Every row gives one point. A path goes straight from each point to the next, and from the last back to the first. The post is the endless flat space through its rows: a point in 2 columns, a line in 3, a plane in 4, and so on, so that a path can go around it. Count how often the path circles the post. Going back the other way cancels.

Post, one row:
-0.003, 0.002
Path, 21 rows:
0.026, -0.049
-0.030, -0.047
-0.082, -0.003
-0.050, 0.047
0.050, 0.036
0.044, -0.005
0.039, -0.043
-0.019, -0.011
-0.070, 0.009
-0.022, 0.049
-0.036, 0.018
-0.053, -0.005
0.008, -0.036
0.019, -0.005
0.060, 0.016
-0.011, 0.028
-0.058, 0.012
-0.071, 0.008
-0.014, 0.020
0.030, 0.024
0.039, 0.003
Times around: 1

Post, 5 rows:
0.020, -0.036, -0.020, -0.024, 0.020, 0.000
0.003, -0.045, 0.023, 0.041, 0.024, 0.027
-0.026, -0.045, 0.016, -0.052, -0.078, 0.007
0.076, -0.018, -0.005, 0.028, 0.072, -0.042
-0.043, 0.042, -0.017, 0.019, -0.004, -0.002
Path (26 x 6):
0.003, -0.067, 0.008, 0.039, -0.074, 0.052
0.007, -0.033, 0.007, 0.025, -0.034, -0.055
-0.028, -0.013, 0.009, 0.030, 0.031, -0.022
-0.003, -0.008, 0.035, -0.049, 0.008, -0.057
0.085, -0.064, 0.039, -0.003, 0.041, 0.012
0.005, -0.040, -0.051, -0.063, -0.011, 0.043
0.047, 0.020, -0.024, 0.062, 0.012, -0.017
-0.020, -0.046, -0.022, 0.030, -0.004, 0.039
0.028, 0.011, -0.023, -0.028, -0.031, -0.030
-0.067, -0.036, -0.019, -0.015, -0.057, 0.047
-0.064, -0.049, -0.003, -0.003, -0.004, 0.027
-0.013, -0.035, 0.041, 0.008, 0.010, -0.013
0.038, -0.003, 0.046, 0.023, 0.022, -0.026
0.093, 0.005, -0.025, 0.032, 0.077, 0.012
0.026, -0.024, -0.008, 0.050, 0.044, 0.013
0.014, -0.081, -0.009, 0.097, 0.056, 0.025
-0.063, -0.032, 0.024, 0.007, -0.043, -0.006
-0.063, -0.046, 0.018, -0.040, -0.032, 0.020
0.007, -0.017, -0.012, -0.051, 0.000, 0.000
-0.017, 0.006, 0.017, 0.027, -0.037, 0.048
-0.019, -0.055, -0.009, 0.009, -0.021, 0.059
0.015, -0.051, -0.001, 0.062, 0.015, -0.001
0.020, -0.071, -0.021, -0.046, 0.016, -0.011
0.003, -0.023, 0.028, 0.021, 0.071, -0.031
0.047, 0.008, -0.010, -0.070, 0.020, -0.011
-0.003, 0.005, -0.011, -0.013, -0.021, 0.028
Times around: 4

Post (8 x 9):
-0.003, -0.042, 0.035, 0.041, -0.059, -0.005, 0.036, 0.033, 0.022
-0.002, -0.010, -0.006, 0.051, -0.056, 0.029, 0.026, -0.034, -0.056
0.002, 0.010, -0.018, -0.025, 0.006, -0.067, -0.047, 0.038, -0.011
0.007, -0.024, 0.061, 0.011, -0.026, 0.032, -0.005, -0.039, -0.037
-0.014, -0.009, 0.032, 0.010, -0.027, -0.004, 0.061, -0.066, -0.045
0.047, -0.037, -0.009, 0.012, 0.023, -0.065, -0.006, 0.010, 0.005
-0.016, -0.012, 0.013, 0.011, -0.006, 0.073, -0.009, -0.022, 0.007
0.016, 0.030, -0.020, -0.002, 0.001, -0.084, -0.095, 0.011, 0.050
Path (32 x 9):
0.046, 0.040, 0.033, -0.009, 0.059, -0.027, -0.044, -0.033, -0.006
0.014, 0.021, 0.060, -0.039, -0.017, -0.012, 0.024, 0.011, -0.005
0.026, -0.027, 0.050, -0.061, 0.003, -0.023, -0.050, 0.005, 0.049
0.002, -0.030, 0.010, 0.041, -0.051, 0.022, -0.033, 0.009, 0.020
0.029, -0.026, -0.061, 0.003, -0.022, -0.032, -0.017, -0.063, -0.042
0.017, -0.006, -0.010, -0.026, -0.005, -0.040, -0.062, -0.001, 0.026
-0.057, 0.009, 0.000, 0.027, -0.095, -0.083, 0.044, -0.040, -0.006
0.004, 0.009, -0.026, 0.006, 0.027, -0.088, -0.012, -0.046, -0.008
-0.020, 0.002, 0.027, -0.024, 0.033, 0.012, -0.050, 0.029, 0.053
-0.087, 0.008, 0.032, -0.008, -0.043, 0.014, -0.020, 0.042, 0.040
0.002, -0.033, 0.036, -0.015, 0.003, 0.003, -0.055, -0.048, -0.025
-0.030, -0.033, -0.093, 0.062, -0.033, 0.003, 0.000, -0.001, 0.040
0.003, -0.004, 0.006, 0.065, -0.057, -0.050, -0.046, -0.030, -0.024
-0.010, 0.000, 0.036, 0.026, 0.031, -0.070, -0.006, 0.010, 0.025
0.027, 0.011, 0.030, -0.004, 0.012, -0.027, -0.016, -0.035, 0.015
-0.014, 0.013, -0.016, -0.033, -0.034, 0.001, 0.009, 0.066, 0.005
0.027, -0.012, -0.050, 0.006, -0.024, -0.016, -0.039, -0.024, -0.006
0.022, -0.045, -0.046, 0.047, -0.059, -0.037, 0.001, -0.026, -0.100
-0.030, -0.020, 0.025, -0.001, -0.045, 0.006, -0.057, -0.027, -0.038
0.011, -0.005, 0.004, 0.019, -0.059, -0.079, 0.016, -0.030, -0.017
0.057, -0.051, 0.037, 0.001, -0.054, 0.012, 0.036, -0.018, -0.087
0.048, -0.034, 0.021, 0.008, -0.007, 0.017, 0.053, -0.019, -0.004
-0.006, 0.027, -0.032, -0.076, -0.013, -0.050, 0.002, -0.009, -0.008
0.046, -0.076, 0.030, 0.013, -0.015, -0.053, -0.007, -0.067, 0.018
-0.063, 0.004, -0.022, 0.012, 0.014, -0.023, -0.005, -0.036, 0.043
0.008, 0.017, 0.016, 0.051, 0.001, -0.005, -0.064, -0.010, -0.057
0.074, -0.010, -0.025, 0.064, 0.016, -0.028, -0.027, 0.025, 0.032
0.044, 0.016, 0.004, -0.065, 0.046, -0.036, -0.053, 0.008, 0.050
0.018, 0.010, 0.017, 0.000, -0.088, -0.066, -0.022, -0.041, 0.007
0.031, -0.041, -0.045, 0.015, -0.013, -0.026, -0.067, 0.024, 0.010
-0.014, -0.011, -0.003, -0.020, 0.017, -0.069, -0.009, -0.008, -0.004
-0.029, 0.031, 0.020, 0.094, -0.062, -0.041, 0.029, -0.082, -0.030
Times around: 3

Post:
-0.048, 0.034, -0.010, -0.043, 0.092, 0.065, 0.053, -0.048, 0.025, -0.018, 0.059, 0.052, -0.036, -0.004
-0.012, 0.013, -0.017, 0.016, -0.047, -0.069, 0.024, -0.008, 0.035, 0.030, -0.013, -0.063, -0.020, 0.060
0.014, -0.011, -0.025, 0.025, 0.006, -0.038, -0.019, 0.001, -0.023, -0.001, -0.032, -0.076, -0.065, -0.020
0.037, -0.006, -0.006, -0.012, 0.005, 0.006, -0.057, -0.045, 0.030, 0.034, -0.011, 0.023, 0.044, 0.022
0.042, 0.030, 0.033, -0.017, 0.012, 0.040, -0.028, -0.048, -0.045, 0.006, 0.002, 0.042, 0.045, -0.004
0.065, 0.018, 0.027, 0.013, -0.004, 0.035, -0.020, -0.005, 0.006, 0.066, 0.021, 0.058, 0.032, -0.005
0.085, 0.007, -0.015, -0.001, 0.008, -0.002, 0.026, -0.028, 0.013, 0.011, 0.008, -0.004, 0.017, -0.016
0.064, -0.022, 0.015, 0.029, 0.012, 0.036, -0.016, -0.018, -0.020, -0.028, 0.011, 0.012, 0.032, 0.000
-0.014, -0.003, -0.098, 0.003, -0.022, -0.059, 0.022, 0.040, -0.008, -0.005, -0.012, -0.086, -0.041, 0.011
0.040, -0.015, -0.010, -0.014, -0.025, -0.060, 0.008, 0.039, 0.006, -0.027, -0.007, -0.017, -0.036, 0.007
-0.030, -0.029, 0.018, -0.050, 0.076, 0.015, 0.041, -0.035, 0.015, 0.028, 0.060, 0.012, -0.001, 0.009
0.039, -0.018, 0.024, -0.011, -0.045, 0.010, -0.012, -0.041, 0.029, 0.015, -0.004, 0.022, 0.034, -0.044
-0.011, -0.031, -0.048, -0.003, -0.031, -0.055, 0.049, 0.020, 0.012, 0.019, -0.086, -0.045, -0.018, 0.018
Path (31 x 14):
-0.018, -0.047, -0.021, 0.008, 0.004, -0.042, -0.011, -0.046, 0.004, -0.014, 0.007, -0.141, -0.036, 0.002
-0.029, 0.043, -0.025, -0.050, 0.034, 0.031, 0.090, -0.043, 0.018, 0.014, 0.016, -0.011, -0.008, -0.054
0.051, 0.030, 0.030, 0.012, 0.037, 0.026, -0.081, -0.025, 0.013, -0.026, 0.056, -0.030, -0.008, 0.009
0.044, 0.000, 0.081, 0.024, 0.159, 0.030, -0.030, -0.009, -0.118, -0.060, 0.039, -0.030, -0.064, -0.046
0.062, -0.002, 0.054, 0.061, 0.042, -0.027, 0.067, -0.009, -0.002, 0.058, 0.025, 0.006, 0.008, 0.020
0.044, -0.061, -0.060, 0.003, 0.038, 0.029, 0.027, 0.029, 0.058, -0.011, 0.013, 0.081, 0.049, 0.050
0.021, -0.005, -0.056, -0.049, -0.006, -0.004, -0.009, -0.026, 0.029, 0.058, -0.026, 0.022, 0.008, 0.037
0.093, 0.049, -0.034, -0.032, -0.029, 0.015, 0.014, 0.005, 0.037, -0.027, 0.046, 0.019, -0.009, -0.004
-0.037, -0.039, 0.011, 0.004, -0.028, 0.020, -0.040, -0.041, 0.019, 0.063, -0.032, -0.021, -0.025, 0.028
0.034, -0.010, -0.018, -0.036, -0.020, 0.017, 0.019, 0.027, 0.009, 0.024, -0.013, -0.019, 0.035, 0.052
0.029, 0.004, -0.039, 0.023, 0.003, 0.007, -0.026, 0.010, 0.037, 0.043, 0.009, -0.100, -0.051, -0.059
0.008, 0.053, 0.009, 0.017, 0.024, -0.031, -0.018, -0.049, 0.058, -0.022, -0.040, -0.020, -0.054, -0.041
-0.043, -0.010, -0.003, 0.018, -0.061, -0.062, -0.023, -0.004, 0.001, -0.003, -0.085, -0.016, -0.055, -0.073
0.016, -0.026, 0.041, -0.016, 0.016, -0.009, 0.012, 0.004, -0.033, -0.010, -0.065, -0.001, 0.015, -0.012
0.033, 0.059, -0.001, -0.007, -0.014, -0.004, 0.029, 0.015, 0.036, 0.028, 0.003, 0.005, -0.010, 0.034
0.016, -0.012, -0.050, -0.016, 0.019, -0.049, 0.045, 0.043, 0.044, 0.016, 0.035, -0.024, -0.010, -0.002
-0.001, 0.005, -0.089, 0.012, 0.000, -0.015, -0.023, 0.000, -0.031, -0.019, -0.068, -0.021, -0.019, -0.059
-0.011, -0.022, -0.053, -0.010, 0.044, 0.001, -0.047, -0.026, -0.009, -0.022, 0.050, -0.005, -0.028, -0.019
-0.003, -0.005, -0.046, -0.016, -0.033, 0.035, -0.027, -0.026, -0.002, 0.013, -0.067, 0.037, -0.027, -0.028
0.036, 0.018, 0.004, 0.007, 0.042, 0.035, 0.065, -0.030, 0.018, 0.032, 0.005, -0.019, -0.065, 0.022
0.089, -0.032, 0.055, -0.002, -0.027, -0.027, 0.031, -0.056, 0.044, -0.035, 0.014, 0.034, -0.008, -0.024
-0.010, 0.023, 0.015, 0.001, -0.029, -0.072, -0.065, -0.031, -0.006, 0.018, 0.010, -0.017, -0.033, 0.027
0.012, 0.034, -0.059, -0.022, 0.025, -0.042, 0.039, -0.017, -0.019, -0.021, -0.020, -0.023, 0.023, -0.005
0.010, 0.031, -0.057, 0.038, -0.049, 0.003, -0.030, -0.078, 0.016, 0.033, -0.009, 0.003, 0.069, -0.015
0.060, -0.027, -0.052, 0.020, -0.043, -0.043, 0.023, 0.039, 0.005, 0.010, 0.027, 0.005, -0.039, -0.020
0.010, -0.056, -0.012, 0.000, -0.002, 0.021, -0.022, -0.017, -0.008, 0.082, -0.050, -0.001, 0.005, 0.006
0.039, 0.020, 0.022, -0.039, -0.025, 0.054, 0.021, 0.006, 0.014, 0.037, -0.021, 0.051, 0.033, -0.003
0.053, 0.031, 0.028, 0.022, -0.026, 0.000, -0.050, 0.021, 0.037, -0.066, 0.055, -0.030, -0.009, 0.008
0.030, -0.014, 0.017, -0.024, -0.026, 0.016, 0.071, -0.062, 0.113, 0.025, -0.017, 0.025, 0.060, 0.007
0.050, -0.036, -0.031, -0.005, 0.009, 0.045, 0.035, -0.030, 0.007, 0.045, -0.001, -0.018, 0.067, 0.029
0.042, 0.022, -0.024, 0.020, -0.028, 0.019, 0.007, 0.042, -0.068, -0.054, 0.057, -0.039, -0.049, 0.006
Times around: 2

Post, 17 rows:
-0.024, 0.031, -0.001, 0.045, -0.006, -0.008, -0.002, 0.041, 0.013, 0.057, 0.030, -0.041, -0.008, -0.013, 0.014, 0.021, -0.005, 0.009
0.032, -0.059, -0.022, -0.045, -0.011, -0.028, -0.026, 0.032, -0.048, 0.036, 0.047, -0.014, -0.027, 0.020, -0.056, -0.017, 0.043, 0.042
-0.006, -0.032, 0.020, -0.072, -0.003, -0.089, -0.054, 0.024, -0.005, 0.014, 0.027, -0.022, -0.014, -0.034, -0.039, -0.016, 0.061, 0.015
0.018, 0.064, -0.017, 0.009, -0.002, 0.049, -0.024, 0.005, 0.038, -0.015, -0.023, 0.042, -0.016, 0.015, -0.001, -0.006, -0.040, 0.070
0.053, -0.001, -0.043, 0.025, -0.038, 0.053, -0.044, 0.054, 0.031, -0.003, -0.019, 0.028, 0.018, -0.032, -0.017, 0.022, -0.010, 0.017
-0.053, -0.012, 0.063, 0.048, 0.007, -0.032, -0.040, 0.014, 0.004, 0.023, 0.052, -0.044, -0.028, 0.034, 0.039, 0.016, 0.000, -0.015
0.036, -0.020, -0.016, -0.063, 0.010, -0.054, -0.053, 0.040, -0.071, 0.036, -0.006, 0.012, -0.030, 0.003, -0.038, -0.008, 0.087, -0.005
0.039, 0.024, -0.029, 0.064, -0.025, 0.041, -0.012, -0.005, 0.055, -0.019, -0.050, -0.003, -0.014, -0.005, -0.013, 0.008, -0.066, 0.003
0.046, 0.000, -0.009, 0.036, 0.033, 0.089, 0.009, -0.017, 0.027, 0.031, -0.035, -0.021, 0.025, -0.019, 0.019, 0.006, -0.019, -0.009
0.016, 0.012, -0.016, 0.040, -0.005, 0.007, -0.003, -0.002, 0.040, -0.023, -0.048, 0.007, 0.010, 0.005, 0.003, 0.030, 0.016, 0.042
-0.023, -0.007, -0.015, 0.045, -0.002, 0.082, 0.032, 0.053, 0.059, 0.020, -0.001, -0.033, -0.012, -0.044, -0.029, -0.009, 0.003, 0.000
-0.015, 0.019, 0.034, 0.019, 0.023, 0.006, -0.041, -0.034, 0.008, 0.015, 0.059, 0.001, -0.026, -0.003, -0.023, 0.029, 0.010, -0.032
0.006, -0.024, -0.021, 0.025, 0.027, 0.052, -0.019, 0.004, 0.035, 0.059, -0.045, 0.000, 0.010, -0.020, -0.025, 0.018, -0.016, -0.016
-0.012, -0.001, 0.058, -0.033, -0.049, -0.047, -0.011, -0.024, 0.011, -0.020, 0.027, 0.045, 0.007, -0.034, -0.033, -0.011, 0.005, -0.008
0.048, 0.024, 0.001, 0.062, -0.003, 0.039, -0.007, -0.028, 0.069, 0.007, -0.061, 0.037, -0.026, -0.008, 0.022, 0.004, -0.002, 0.050
-0.015, -0.029, 0.002, 0.013, 0.053, -0.021, -0.011, 0.023, 0.005, 0.018, 0.038, 0.000, -0.025, -0.034, -0.019, 0.010, 0.003, -0.030
0.013, 0.027, 0.013, 0.038, -0.008, 0.046, 0.012, 0.002, 0.081, -0.019, -0.032, 0.007, -0.054, -0.001, 0.004, 0.057, -0.060, 0.043
Path (32 x 18):
-0.006, 0.008, -0.064, 0.028, -0.023, 0.021, -0.005, 0.028, -0.018, 0.028, 0.019, -0.024, 0.023, 0.015, 0.015, 0.025, 0.069, 0.034
-0.020, 0.029, 0.030, 0.044, 0.042, 0.031, 0.046, 0.018, 0.081, 0.028, 0.003, -0.020, -0.028, 0.018, 0.056, 0.003, -0.018, 0.049
0.039, 0.002, 0.030, 0.039, 0.033, -0.010, -0.059, 0.023, 0.048, 0.005, -0.044, 0.011, -0.032, -0.010, 0.044, 0.042, -0.059, -0.023
-0.041, 0.010, 0.113, -0.003, -0.054, -0.049, 0.002, 0.062, 0.053, -0.003, -0.010, -0.014, -0.050, -0.035, 0.022, 0.063, -0.013, 0.029
-0.013, -0.014, -0.043, 0.028, -0.014, -0.031, 0.005, 0.114, -0.039, 0.055, -0.011, -0.100, -0.032, 0.017, -0.027, 0.006, 0.058, 0.034
0.013, 0.023, 0.015, -0.017, 0.003, -0.021, 0.001, 0.043, 0.061, -0.032, -0.009, 0.007, 0.000, -0.039, -0.039, 0.022, 0.027, 0.045
-0.066, 0.028, 0.072, 0.056, -0.015, -0.100, 0.006, 0.009, 0.071, 0.003, 0.060, -0.046, -0.026, -0.009, -0.013, 0.069, 0.007, -0.021
-0.035, -0.029, -0.022, -0.027, -0.013, 0.016, 0.036, 0.064, 0.081, 0.005, -0.018, -0.022, -0.030, -0.067, -0.112, -0.017, -0.004, 0.033
0.012, 0.036, -0.024, 0.024, -0.035, 0.031, 0.068, 0.085, -0.018, 0.009, 0.016, -0.041, -0.039, -0.007, -0.004, 0.004, -0.030, 0.063
-0.017, 0.003, -0.029, 0.059, 0.027, 0.006, -0.074, 0.027, -0.003, -0.005, 0.023, -0.048, -0.034, 0.045, 0.000, 0.035, -0.029, -0.008
0.047, -0.028, -0.089, -0.045, -0.055, 0.034, 0.003, 0.060, 0.012, -0.060, -0.026, 0.068, 0.020, -0.083, -0.087, -0.021, 0.013, -0.018
-0.009, 0.013, 0.039, 0.033, -0.075, -0.100, -0.002, 0.039, 0.036, -0.092, 0.027, -0.003, -0.024, -0.022, 0.010, -0.026, 0.031, -0.050
-0.026, 0.000, 0.056, 0.057, 0.046, -0.043, 0.013, -0.052, 0.048, -0.033, 0.039, -0.042, -0.056, 0.052, -0.003, 0.037, -0.078, 0.013
-0.040, 0.011, 0.028, -0.006, -0.019, -0.048, 0.037, 0.023, -0.008, 0.026, 0.001, 0.018, 0.002, -0.033, -0.042, -0.002, 0.001, -0.005
0.084, 0.013, -0.038, -0.095, 0.048, 0.082, 0.071, 0.039, -0.037, 0.065, -0.076, 0.006, 0.000, 0.014, -0.040, -0.059, 0.064, 0.105
0.027, 0.073, 0.011, -0.030, 0.041, 0.037, -0.023, 0.014, 0.059, 0.058, -0.014, 0.024, -0.088, -0.027, -0.032, -0.004, 0.034, 0.031
-0.059, 0.002, 0.043, -0.027, 0.016, -0.041, -0.110, 0.036, 0.047, 0.032, 0.051, -0.050, -0.045, -0.007, -0.037, 0.026, 0.022, 0.000
-0.026, 0.048, 0.023, 0.027, -0.048, -0.044, -0.020, 0.073, 0.050, 0.035, 0.008, 0.032, -0.013, -0.083, -0.012, 0.033, -0.002, 0.046
0.027, 0.033, 0.042, -0.043, 0.021, -0.062, 0.027, -0.019, 0.022, 0.001, 0.043, -0.026, -0.065, -0.019, -0.035, -0.015, -0.059, 0.035
-0.047, 0.006, 0.012, 0.018, -0.026, -0.038, -0.038, 0.043, 0.032, 0.005, 0.045, 0.047, -0.027, -0.027, -0.044, -0.005, -0.001, -0.023
-0.019, 0.039, -0.059, 0.044, -0.017, 0.024, -0.017, 0.068, -0.005, 0.035, 0.046, -0.014, -0.040, 0.027, -0.012, 0.030, 0.006, 0.010
0.002, 0.035, -0.070, -0.013, -0.050, 0.067, 0.025, 0.081, 0.020, 0.027, -0.052, -0.019, 0.009, -0.066, -0.010, 0.001, 0.003, 0.011
-0.052, 0.008, -0.007, 0.097, -0.037, 0.024, 0.056, 0.047, 0.052, 0.055, -0.020, -0.031, 0.022, -0.059, 0.007, -0.013, -0.029, -0.008
-0.004, 0.009, -0.026, 0.040, 0.008, -0.028, -0.028, 0.043, 0.037, 0.005, 0.010, -0.033, -0.026, -0.021, -0.038, 0.019, 0.003, 0.042
0.021, 0.052, 0.014, 0.001, -0.014, 0.019, -0.076, 0.081, -0.004, 0.001, 0.011, -0.031, -0.052, -0.002, 0.019, -0.011, 0.016, 0.037
0.024, 0.027, 0.046, 0.015, 0.035, 0.009, 0.022, -0.027, 0.030, 0.005, -0.046, 0.020, -0.012, -0.012, -0.025, 0.079, 0.021, -0.025
0.062, 0.010, 0.024, 0.055, 0.033, 0.072, -0.012, -0.026, 0.037, -0.020, 0.016, -0.019, -0.009, 0.000, 0.029, 0.017, -0.016, -0.036
0.023, -0.012, -0.024, -0.003, -0.041, 0.040, 0.032, 0.002, -0.004, 0.018, -0.006, -0.007, 0.022, 0.003, -0.037, -0.037, -0.013, 0.009
-0.020, 0.026, -0.034, 0.005, -0.028, -0.003, 0.016, 0.100, 0.044, 0.025, -0.004, -0.022, -0.052, -0.058, 0.029, -0.017, 0.047, 0.082
0.011, -0.001, 0.009, 0.017, -0.014, -0.009, 0.014, 0.034, 0.023, 0.030, 0.017, -0.006, -0.056, -0.037, 0.006, -0.026, 0.032, 0.098
0.031, -0.062, 0.013, 0.004, -0.031, -0.008, 0.009, -0.030, 0.017, -0.001, 0.003, 0.018, 0.007, -0.054, -0.078, -0.011, 0.035, 0.009
0.003, -0.005, -0.007, 0.009, 0.016, 0.021, -0.001, -0.024, -0.005, 0.042, -0.038, -0.036, 0.012, -0.004, 0.018, -0.003, 0.061, 0.019
Times around: 0
